Each row is a point. To make a cloud, some directions were put in groups of two or more. Within a group, all points are equally far from the middle, so they leave a hole (a ring in 2 directions, a hollow ball in 3). The other directions are filled evenly. Then the cloud was stretched, turned, moved and blurred a little. How many holes are there, and how many directions does each take, smallest first?
In the rows, zero is written as 128.

Cloud:
[[ 92 170 154]
 [106 168  84]
 [ 97  92 103]
 [ 72 153 135]
 [112 125  62]
 [147  94  68]
 [140 172 149]
 [183 127 119]
 [183 123  87]
 [120 129 184]
 [173 159  94]
 [161 121  59]
 [166 132 156]
 [ 77 143 104]
 [ 74 141 108]
 [121  88 160]
 [121  80 135]
 [132 181 135]
 [106 160 174]
 [ 85 173 122]
 [150 161  67]]
Holes: 1 (3)

Cloud, 29 rows:
[[ 85 110 103 156]
 [129 148  99 172]
 [108 201 127 109]
 [134 105  74 155]
 [176 123 177 145]
 [128 141  73 154]
 [113 161 127 164]
 [142 193 115 128]
 [129 157  54 123]
 [151 137  67  72]
 [105 139  99  57]
 [159 136 177 170]
 [ 92 136  53  97]
 [145 148  80 152]
 [ 90 175 132 115]
 [125 107  68 138]
 [198 103 135 154]
 [175  89 100 141]
 [123 117  60 115]
 [ 80 139 101  85]
 [ 81 140  67  80]
 [110  91  84 135]
 [178 114 104 170]
 [118 106  67 126]
 [110 129  56  79]
 [144 170 153 139]
 [ 80 184  99 117]
 [108 101  78 121]
 [129 144 164 113]]
Holes: 1 (3)

Cloud:
[[141 101 122 178  68 119 170 109]
 [ 95  70 128 185 145 153 171 153]
 [143 137 132 135 100 187 199 142]
 [106 171 132 146 141 110 193 122]
 [135  59 154 150 122 153 188  96]
 [136 168 107 112 173 106 139  62]
 [136 138 106  94  50 149 114 104]
 [190 135 145 121  94 175 134  49]
 [ 73 103  85 123 166  97 107 155]
 [114  83 163 113 104 181 151 188]
 [162  86 152  74  77 102 139  65]
 [154  92  99 198  91 143 155 122]
 [185 135 159 147  91 133 124  38]
 [160 140 166 176  76 156 172 106]
 [147 160 160  88  48 144 134  75]
 [154  94  84  92 121  82 120  67]
 [118  61  91 137 200  97 142  96]
 [121  66 138 104 134  81  86  76]
 [ 82 141 112 135 170 113 119 184]
 [156 110 121 161  83  74 149  82]
 [119 147  97 195 144  77 125  92]
 [133 172 131 135 128 150 179 178]
 [ 92 147 115  86 181 103 106  88]
 [180 123  93 133 163 133 161  67]
 [153  91 171  72  64 129 155 102]
 [ 74 156 117 177  97 130  96 123]
 [119  69 137 110 161 114 202 139]
 [200 131 123  82 122 153 113 114]
 [ 76 113 162  72 165 115 165 133]
 [193 149 161  95 112 132  96  76]
 [166 109 128  70 145 136 183 104]
 [178 139 172 109 115  85 141 109]
 [120  70 148 108 183  72 135 121]
 [129 173  93 132 133 144 143  44]
 [ 98 157  87 131  86 125 176 121]
 [158 148 160 180  76 137 110 143]
 [138 159 158  81 135  86 108  70]
 [103  82 166  96  82 164 145  79]
 [139  94 170 122 142  93  79  99]
 [151 114 132 170  62 176 165 145]
 [ 98  91 145  49  89 126 119  95]
 [161  54 134 141  97 140 101 150]
 [105  87 115  55 130  90 162  81]
 [172 123 162 146  83 157 177  68]
 [163  80 126  97 153 169 167  84]
 [126  96 153  99 131 118  65  87]
 [136 145 150 166 172 109 161 152]
 [146  48 134 175 111 149 116 129]
 [ 77 144 183  68 104 112 119 112]
 [ 59  95 110 161 103 157 141 137]
 [159 126 151  96  77 196 165 149]
 [126 164 158  96 173 147 147  92]
 [178 130 167 153 167 126 114 118]
 [148 137 154 184 175 127 157 122]
 [197 131 175 145 122 111 114 113]
 [167  83 106 154 135 125 172  46]
 [ 99  65 107 144 187  66 146 108]
 [133  94 120 123 103 139 182  46]
 [137 137 155  87 178 114 103  94]
 [135  81 134 127 156 166  96 165]
 [ 82  86 140 139 141  94 139  42]
 [140  74 143  98 194 116 115 111]
 [146 150 167 181  71 137 123 136]
 [154 132  92 111 119  83 133  38]
 [ 96  76 127 173 163 149 170 175]
 [100 148 128 125 173 188 120 107]
 [ 94  75 118 157 157  83 126  53]
 [ 84 124 183  95  94 160 116 163]
 [134 151 132 136  82  79 141 149]
 [187 132 126  62 117 150 124 112]
 [176  50 141 176 113 145 156 106]
 [137  72 163  81 142 147 187 136]
 [103  91 136 131 160 160 134  49]
 [ 82 160 134 168  81 136  95 131]
 [116 130 125 153 186  62 129 115]
 [130 105 128 179 181 165 104 124]
 [108 165 154 165  67 121 156  94]
 [103 107 102 120  55 148 138 125]
 [158 129 130  61  74 159 123 146]
 [ 91 115 144 112 139 207 130 135]
 [115  97  86 152  84 172 137 123]
 [149 149  75 110 142 156 153 140]
 [108  75 145 148 192 105 168 148]
 [156  55 114 119 107  99  91 122]
 [174 127 155 174 100 144 174  73]
 [132 106 136  56  91 153 150 171]
 [125  90  68 104 158 124 152  69]]
Holes: 3 (2, 3, 3)

Cloud, 96 rows:
[[148 127 184 127  99 139  85 168 140]
 [130  57 108 120 125 144  76 114 101]
 [104 113 131 126 137  83 107 144  42]
 [169 179 107  96 157 143 120  82 191]
 [145 175 157 115 164 127 160 144 204]
 [132 140  92 118  88  94  83 134 144]
 [160 123 107 171 132 111 168 135 131]
 [135 124  72 177 165 170 142  70  98]
 [114 153 134 181 150 116  81 129 170]
 [106 158 154  92 169 210  95  73 108]
 [126 184 117 123 122 157 101  51  93]
 [122 150 121  24 167 123 123  77 125]
 [165  91 141 137 157 192 111 150  67]
 [119 150 126 141 182 110 144 148 194]
 [137 203 127 138 145 213 155 141 121]
 [112 136  76 138 177  85 119  97 172]
 [130 189 126 162  87 172 133  78 116]
 [138 145  87 135  89 157  59 110 133]
 [ 92  40 159 117 129 135 134 120 154]
 [ 98 110 114  64 153 118  78 110  79]
 [107 109  63  51 154 140 154  59 110]
 [121 122 144 114  69 103 136 159 139]
 [100 109 152  96 197 160 169 139 106]
 [109 180 153  67 177 132 193 116 155]
 [182 164 190 137 123 169  84 151 106]
 [115  97  68  79  99 161 152 136 172]
 [120 127 143  60 171  85 104  77 128]
 [ 69 141 125 172 160 167  94  85 138]
 [100 100 111 139 146  85  70 130 134]
 [ 81 100  72 173 138 125  93 112 130]
 [177 189 140 122 139 113 153 140 129]
 [110 111 135  80 194 193  85  83 132]
 [102 185 129 138 131 153 183 145 194]
 [ 78  81 176 101 122 123 145 147 108]
 [165 128 148 106  91 105 106 156 116]
 [151 172  60  97 132 159 150  77 176]
 [117 128 137  30 127 190 134  94 140]
 [ 65 121 123 154 108 148 145  73 143]
 [167 148  99 146 143  85 112 161  96]
 [127 207 140 112 156 184 133 143 163]
 [109 116 102  72 167  70 131 118  82]
 [115 104  69 152 174 114 162 130 104]
 [106 155  93  71 160 210 132 107  70]
 [ 71 176 153  96 161 163 122 142 124]
 [108 138  95  95 137 136  84 110 224]
 [ 95 152  90 140 101 141 194  77 132]
 [189 123 111 104 118 138 136 110 129]
 [151 153 148 123 111 157  75  95 186]
 [139 127  59  92 151 151 140 159 129]
 [ 98 107 147 144 101 163 114  70  98]
 [117 179 110  29 160 160 150  82 181]
 [174 106  89 130 129 141 157 128 112]
 [ 60 148 109 108 155 138 121 149  90]
 [128 127  91 173 146 243 112 126 119]
 [158 144  68 160 141 152  94  67 134]
 [148  76 157 136 138 102 124 150 118]
 [133 131 119  87 155  97 158  35 134]
 [ 84 134 118  35 138 186 148 142 160]
 [ 90  85 178 110 123 146  84 139  73]
 [103 118 184  99 151 116  73 116  99]
 [109  54 129 125 139  99 186 114 128]
 [102 116  77  71 116 186 135 132 190]
 [140  78 123  83 160 145  66  94 113]
 [134 110 109 157 139 190  75  59 140]
 [164 206 115 132 127 185 134  83 139]
 [ 57 115 142 162 148 158 166  94 165]
 [142 181  92  65 141  85 155 122  98]
 [ 98 119 140  96 209 172 156 126 120]
 [ 95  99 181 168 135 163 147 102 121]
 [120 117 113  90 132 176  60 134 172]
 [153 156 100 109  80 118 109 108  63]
 [126 139 104 217 136 118  98  96 115]
 [ 91 113 141 116 130 190 191  74 140]
 [118  84  93 173 145 211 137 104 104]
 [136 136 105  52 120 199 110 125 139]
 [160 187  99 123 109 108 169  84 148]
 [163 108 106 132 102 151 157  98 164]
 [120  79 126 152 104 164  58 122 134]
 [122 130  93 116 113 115 106 196 110]
 [125 102 102 163 133  81  96 162 101]
 [146 176  96 146 122 160 149  74 198]
 [ 95 116 121  69 196 178  92 111 102]
 [135 130 134  69 131  85 130 115  63]
 [ 61 100 105  93  87 144 144 108 143]
 [118 101 125  97 185 202  92 144 143]
 [102 168 150  89 119  95 113 157 198]
 [121 137 106 168  85 101 118 176 122]
 [ 76 103  81 172 162 164 108 147 100]
 [ 92 135 183 145 123 141 174 134 106]
 [145 144 165 155 198 181 102 155  96]
 [129 119  56 183 118 203 116 131  99]
 [156 122  92 124 142 103  98 179  83]
 [ 78  76 119  42 175  89 110 118 155]
 [150 135 112 122 167  54 136 129 168]
 [ 78  56 104 116 128 141 185 109 116]
 [147 162 125 185 141 146  75  81 156]]
Holes: 2 (2, 6)

Cloud, 101 rows:
[[124 120  61 127 156 124 143 144  71]
 [ 99 136 137  99  82 115 133 160 180]
 [ 90  62 124 138 133  92 104 176 152]
 [ 60 103 162 103 176 142 157 198  91]
 [ 99  89 183  94 115 117 174 116 169]
 [117 148 129 178 114 153 107 157 171]
 [111  92 165 143 188 144 163 140  61]
 [ 28 124 147 118 128 123 157  96  79]
 [ 60 137 177  88 149 145 105 172  88]
 [124  87 119 141 122 101  94 243 119]
 [104 109 122 173 137 154  64 152 122]
 [111  87  83 126 149 132  86  88 123]
 [182 143 131 144 141 139  79 108 183]
 [ 84 180 135 123 130 123 156  72 149]
 [114 120 144  87 128 159 125  37 102]
 [ 67 190 100  69 162 147 131 147 133]
 [ 87 103  87 176 142 139 159 142 146]
 [129 139 119 107  63 173  94 181 149]
 [104 148 121 174 164 128  78 172 138]
 [160 125 164  99 165 186 106 158  93]
 [ 63 122 177 100 100 128 159  81 102]
 [154 162 169 169 113 110 175 126  94]
 [ 97 104 104  66 126  84 163 139  76]
 [ 68  84 172 153 158 126 119 146 120]
 [134 141 121 139 198 106  76 114 123]
 [142 130 105 157 165  89 182  96 134]
 [123 195 113 142 133 168 126 178 103]
 [153  89 176 112 150 167 155 133 170]
 [ 67 114 148 117 155 110 122 112  33]
 [145 172 172 127  94 183 143 162 161]
 [ 59 168  98 119 125 156 134 150 130]
 [ 58 109 112 161 195 102 128 171  76]
 [156  97 163 178 110 103 169  79  75]
 [142  88  86 113 123  91 146 134 103]
 [124 121 117  89  64 128 119  92 131]
 [ 65 126 110 126 108  99  97 175 173]
 [172 101 189 111 125 140 127 180  88]
 [126 126 132 184 165  97  82  96 109]
 [ 83  88 167 122 191 166 139 120 167]
 [ 73  86 147 188 135 114 175 104  81]
 [181 135 146 100  73 120 110  71 108]
 [143 107  83 109 139 140  79 105  91]
 [130 167 150 140 149 103 111 206 164]
 [126 133 197 148 164  99 133  75  93]
 [101 111 142 156 230  91 136  76 116]
 [ 95  64 169 173 176 135 133  70 108]
 [136 155 109 129 117  79 125 205 175]
 [105 139 180  84 130 209 145 120 129]
 [ 45  66 143 134 159 126 147  78  86]
 [ 68  93 132 128 223 125  94 129 108]
 [ 87  84  95 103 119 104 172 155 159]
 [107 106 161  99  92 112 152 170  48]
 [159  87 140 209 133 104 117  84 118]
 [124  90 129 186 192 137 122  94 140]
 [100  95 126  53 168 158 134  71 150]
 [106  76 194 177  76 124 106 135 125]
 [107  69 112 122 173 102 118  89  75]
 [ 77 147 198  97 130 173 145 153  73]
 [175 143 145  86  64 123 128 130  86]
 [136  84 189 110  91 138 183 130 143]
 [177 143 124 144 142 175  95 183 141]
 [109 172 171 116  72 155  83 134  46]
 [ 80 141 108 103 115 168  93  94  94]
 [ 90 117 116 138 160 175 105 120 165]
 [113 131 170  67 112 134 144  84 179]
 [101  92  68 121 139  62 118 120  95]
 [147 146 173 110 175 156 150 141  86]
 [ 84 134 109 162 166 100  74 170 169]
 [ 63 160 154 121 156 105 151 169  73]
 [165 167 151 137 111 108 143 175 177]
 [119  83 148 106 210 133 120  75 118]
 [ 56 166 172 131 141 132 164 150  90]
 [152 113 154 173 177  73  90  94 123]
 [170 149 148  91  76 153 128 100  72]
 [125 109 191 106 144 171 121 193 102]
 [ 53 133 114  94 107  76 100 145  64]
 [154 125 178 100 134 153 111 161 187]
 [102 113 159  81 133 133 109  99  39]
 [118 118 171  88 104 114 116  48  92]
 [108 110 189 148  98 171  99  41 101]
 [102 121 130  59 183 143 130  61  91]
 [120 166 161 154 144 121 169  59  83]
 [147 134  76 114 167 114 133 132 185]
 [105  67 135 122 120 127 144  43  88]
 [ 96  97 124 115 115 186 162 106 167]
 [126 125 109 180 150 134 180 167 156]
 [132 157  67 106 154 107 135 155 159]
 [183 166 144 137 148 140  84 154 127]
 [119 110 150  76 167 166  98  93 154]
 [168  88 169 133 112 122 161 170 109]
 [181 116 104 114 129 110 141 110 186]
 [133 105 158  95  62 156 165 142 143]
 [ 80 128 184 143 121 164  93  98  63]
 [ 99  87 157 149 167 110  76 175 138]
 [ 81 157 142 186 126 150 107 125  85]
 [ 77 150 128  98 163 181 126  77 149]
 [ 95 133 103 136 138 108 190 178  67]
 [115 105  93 147  84  72 123 131 160]
 [110  78 198 102 117 134 113 128 154]
 [108 163 133 143  76  82 115 142 157]
 [112 168  67 115 120 102  90 149 117]]
Holes: 1 (6)
